Each row is a point. Each table stands for the endless flat space through its points: a line for two points, a plane for three, and so on. The two share one point or none. Which?

First, 3 rows:
[[-0.26  0.26 -0.29  0.38]
 [-0.61  0.38 -0.05  0.14]
 [-0.11  0.13 -0.35  0.44]]
Second, 2 rows:
[[-0.19  0.10 -0.29  0.16]
 [-0.52  0.37 -0.11  0.31]]
They share: [-0.41  0.28 -0.17  0.26]

First (5 x 8):
[[-0.11  0.03 -0.58 -0.06 -0.86  0.32  0.16 -0.27]
 [ 0.12 -0.23  0.86  0.05  0.24  0.06  0.21 -0.20]
 [ 0.02  0.13  0.46  0.08 -0.24  0.29 -0.01 -0.08]
 [-0.07  0.24 -0.29 -0.21 -0.35 -0.03 -0.19 -0.36]
 [-0.07  0.08 -0.43  0.06 -0.83  0.42  0.17 -0.22]]
Second (2 x 8):
[[-0.16 -0.05  0.18  0.05 -0.33  0.23  0.10 -0.21]
 [-0.34 -0.21  0.16  0.19 -0.37  0.45  0.08 -0.35]]
They share: no point

First, 4 rows:
[[-0.06 -0.50 -0.04  0.14  0.20 -0.01  0.05  0.19  0.40  0.48  0.34]
 [ 0.00 -0.46 -0.08  0.10  0.32  0.00  0.10  0.10  0.49  0.47  0.35]
 [-0.16 -0.48 -0.24 -0.10  0.58  0.36  0.30 -0.02  0.57  0.43  0.09]
 [-0.46 -0.45  0.16 -0.16 -0.15  0.34 -0.10  0.69  0.00  0.38  0.14]]
Second:
[[-0.24 -0.18 -0.08 -0.32  0.20  0.15 -0.11  0.39  0.36  0.42  0.16]
 [-0.27 -0.48  0.10 -0.11  0.14  0.36  0.10  0.42  0.21  0.36  0.22]]
They share: [-0.26 -0.38  0.04 -0.18  0.16  0.29  0.03  0.41  0.26  0.38  0.20]

First, 4 rows:
[[ 0.00  0.18  0.20 -0.04 -0.13 -0.05 -0.18  0.38 -0.20 -0.47 -0.38  0.18
  -0.40 -0.59]
 [-0.06 -0.20  0.34 -0.04 -0.11 -0.35 -0.42  0.08 -0.12 -0.57 -0.28  0.18
  -0.16 -0.35]
 [-0.14 -0.31  0.17 -0.37  0.18 -0.51 -0.47  0.01  0.16 -0.42  0.07  0.32
   0.25 -0.02]
 [ 0.28 -0.02 -0.29 -0.26  0.29 -0.20 -0.21  0.29  0.26 -0.30  0.10  0.78
  -0.32 -0.31]]
Second:
[[ 0.09  0.37 -0.33 -0.47  0.01 -0.14 -0.01  0.28  0.05 -0.17  0.04  0.25
  -0.33 -0.22]
 [-0.01 -0.11  0.23 -0.61  0.19 -0.04 -0.19  0.48  0.19 -0.31  0.28  0.61
   0.15 -0.62]
 [ 0.14  0.43 -0.41 -0.56 -0.08 -0.13  0.06  0.24  0.04 -0.12  0.12  0.21
  -0.41 -0.22]]
They share: [-0.01  0.16 -0.07 -0.37  0.19 -0.13 -0.16  0.39  0.10 -0.28 -0.02  0.40
 -0.09 -0.32]
